Every row gives one point. Each copy is the shape, with its points in the same order, turned, moved and blurred by noise. Is it also mirrored, or only turned?

Shape:
[[ 16   9]
 [ 47  40]
 [ -5 -60]
 [-21   7]
 [-81  17]]
Copy 1, 5 rows:
[[ 13  -6]
 [ 55 -13]
 [-54 -43]
 [-24   5]
 [-48  74]]
Copy 1 is: only turned
Copy 2:
[[ -7  13]
 [ -4  61]
 [  1 -49]
 [-50  -8]
 [-93 -24]]
Copy 2 is: only turned
Copy 3 (5 x 2):
[[-13   5]
 [-47  46]
 [ 13 -63]
 [ 23   9]
 [ 86  23]]
Copy 3 is: mirrored

Shape (10 x 4):
[[ 33  20  40  25]
 [  7  16  47   9]
 [  0  42  23 -39]
 [ 51  33  21   0]
 [ 13   9  -7 -26]
 [-46 -85 -98 -57]
 [ 34  19  63 -10]
 [ -2  20 -35   8]
 [-68 -24 -47  -8]
 [-24  -6   7  -2]]
Copy 1 (10 x 4):
[[  17   51   34   22]
 [ -11   39   34   20]
 [ -31   50  -13  -16]
 [  24   64   13   -3]
 [   5   18  -16   -9]
 [  12 -117  -75  -17]
 [  -8   54   49  -13]
 [  22   12  -37   26]
 [ -22  -51  -54   38]
 [ -15   -5   -1   22]]
Copy 1 is: only turned
Copy 2:
[[  63   10  -13    6]
 [  59    1  -17  -33]
 [  20   32   25  -50]
 [  49   33   15    8]
 [  -6   11   17  -13]
 [-121  -73    9  -19]
 [  78    7   17  -25]
 [ -20   25  -21   -3]
 [ -68  -24  -39  -45]
 [   3  -10  -27  -45]]
Copy 2 is: mirrored

Shape:
[[ -12   12  -26  -18  -17   -6   12  -19]
 [  12   26   -9   33   -3  -12  -25   -5]
 [  30 -121   -1  -20  -19  -10  -36  -13]
 [  32   20    9   -8   -9  -50   20  -13]
 [  22   20   13   -5  -13   -5   22   -7]
 [   8   -7  -59  -20   17  -10   14   -5]
 [ -15   22  -10  -20   30  -13   13    2]
 [ -76   27  -36   42  -11  -30  -31   36]
 [  29   -2   12  -15  -18   -6   21   41]
 [   7    9   22  -23    9  -13   11  -14]
 [  -9    3    1   96  -16  -27    6   -7]]
Copy 1:
[[  -7   20   -2  -24   -1  -17   13  -20]
 [  11   14   -7   24   11  -26  -37  -25]
 [ -24 -105   13  -63   40  -17  -34  -44]
 [  31   12   29   -9    4  -68    0  -30]
 [  25    7   26    4    7  -30   13  -28]
 [  13   11  -27  -49   29  -26    6    4]
 [  -2   31   11   -9   29  -32   12   15]
 [ -51   28  -26   25  -31  -28  -44   44]
 [  40  -25   36   -8   -2  -18    2    7]
 [   5   10   39   -4   28  -36   12  -21]
 [ -13  -21  -39   68  -12  -60  -17  -24]]
Copy 1 is: only turned
Copy 2:
[[  1  18 -23  10 -15   0  33 -41]
 [  9  45   4  18  -5 -10 -14   9]
 [ 18 -72  17  17  42 -21 -59 -82]
 [ 63  34   2   7 -10 -25  23 -29]
 [ 45  19   3   2 -25  14  22 -10]
 [  9   5 -52   0  19 -12  14 -26]
 [  6  28 -17 -25  19  -5  35 -15]
 [-58  60  11  58  38 -15  38   9]
 [ 52  -2   6  23  25  25  22 -14]
 [ 28  13  17 -18   0  -2  24 -29]
 [ -4  12  33  56 -20 -43   4  42]]
Copy 2 is: mirrored
Copy 3 (11 x 8):
[[  7   6   0 -29 -40   1   8 -12]
 [ 26  45  10  11  -8 -11 -13   2]
 [-13 -67  18  16  -3 -87  32  50]
 [ 52  -7  29 -19  -4  -8  -6 -36]
 [ 39   3  25 -10 -13  16  16 -13]
 [ 10  -5 -45 -26 -18 -16  10 -16]
 [  0  21  -4 -39  10  11  13 -24]
 [-58  56   1  -1 -17  14 -66 -11]
 [ 28 -31  15  -5  11  30  -2  12]
 [ 20   5  30 -32   4   0  27 -14]
 [  0  41  32  72 -19  -7 -20 -36]]
Copy 3 is: mirrored
Copy 4:
[[ -11   28  -19  -15  -20  -14   26  -16]
 [   1   19  -34   42   -6   -9  -17    5]
 [ -20 -112  -36   -6  -33  -56   34  -19]
 [  36   23  -11    5   16  -49   22   -5]
 [  27   20  -14    0    5  -11   22    6]
 [ -26   19  -71  -17   12  -21   31  -18]
 [ -24   30  -17   -3   36   -8   19   -5]
 [ -84   53  -17   47  -27  -22  -10   44]
 [  24   -5  -29  -10    4  -17   25   46]
 [   8    7    4  -12   25  -19   24   -9]
 [   3   21  -21   95  -32  -15   12   14]]
Copy 4 is: only turned

Shape, 14 rows:
[[ 31  41  47  38  14 -63  33  38  36]
 [ 44   9  22  54  45  -1  -4  85 -14]
 [-14  15 -19 -32 -53  -3  33  14 -47]
 [-10 -12   6 -21  13  15 -17  29 -21]
 [ 76 -46 -53  32  -6  49  86 -67 -37]
 [ 30 -52 -37  19 -52 -30  13 -51  31]
 [ -4  63 -13  98  -8 -71  26 -25  20]
 [-10  36 -67  55  50  47  76 -17  10]
 [ 70   8 -23  40  22  91  14  38  29]
 [ 24 -40   7   0  34  23 -57 -23  62]
 [  7  34 -28  21 -16 -20 -28 -22  -6]
 [-40  65 -12 -37  76   5   3   3  -7]
 [-68  35 -13  -8 -16 -50  27  19 -40]
 [  5  -1 -82 -65 -20 -53  22 -12 -10]]
Copy 1, 14 rows:
[[  6  43 -61  34 -42 -13 -64  41  31]
 [-27  33   6  41  18 -12 -95  66 -16]
 [-38  17   0 -36 -64  -3  22  16 -52]
 [-53 -19  10 -15  -5   0 -25  21 -21]
 [ 45  46  50  32  29 -23 104  55 -39]
 [  4 -21  26  28 -58 -72  56  24  15]
 [ -9  82 -40  50 -48 -78 -21 -17  32]
 [-61 116  21  11  31 -17  45  46  34]
 [  4  62  88  -6  28  10 -33  80  30]
 [ -6 -43  40   5  26 -35 -24  24  75]
 [-22  31   9 -20 -26 -59 -10 -13   2]
 [-72  39 -47 -69  38  -2 -21  21  24]
 [-90  36 -48 -13 -59 -10  -4  -4 -38]
 [-53 -11 -29 -54 -50 -76  61  63 -19]]
Copy 1 is: mirrored
Copy 2:
[[  47   24   71   15   50  -71   40   -4   33]
 [  53    6   57   26   60  -24   10   53  -25]
 [ -58   40   13   -7  -15  -10   -7  -26    3]
 [   5  -10   -2   -8  -15   -6  -13   -5  -26]
 [ -36  -12   -7   97   12   93   57  -39   66]
 [  17  -15   14   69  -27  -11  -35  -70   82]
 [  12   39   36  111   42 -108   21  -32   18]
 [ -46  -38  -25   96   21  -27   70   35   27]
 [  37    0   15   57   -8   38   52   79   26]
 [  98  -44   -4   28  -54  -13   -5   -7   12]
 [  26   45  -19   57   -9  -50   -8  -30   -2]
 [  -4   -8  -53   -4    5  -70   56    1  -51]
 [ -62   29    6    4   13  -89  -23  -27  -23]
 [ -37   26  -57   -9    8  -35  -32  -42   64]]
Copy 2 is: mirrored
Copy 3:
[[-43  10   5  65  -1  46 -25 -46  45]
 [ -6 -45 -42  74  27  68 -51  -6 -16]
 [-16  26 -63 -20 -55  10  17   4 -46]
 [  3 -30 -37 -26 -20  30 -26  14 -18]
 [ 33  19  11  14  49  29 118  30 -86]
 [ 22 -20  42  18 -40 -27  68 -21 -23]
 [-76  19  18  87  17 -51   5 -39  -7]
 [-48   9 -13  41  62 -13  32  86 -28]
 [ 44   2  16  61  27  57 -23  86 -46]
 [ 53 -55  46 -15   3  -2 -30  16  17]
 [  3   6  -7  21  -6 -41 -20 -17 -33]
 [-30  15 -66 -32  38 -14 -55  39  28]
 [-75   8 -75 -13 -38 -21   0 -16  -9]
 [ 31  24 -68 -11 -52 -45  53   5  15]]
Copy 3 is: mirrored
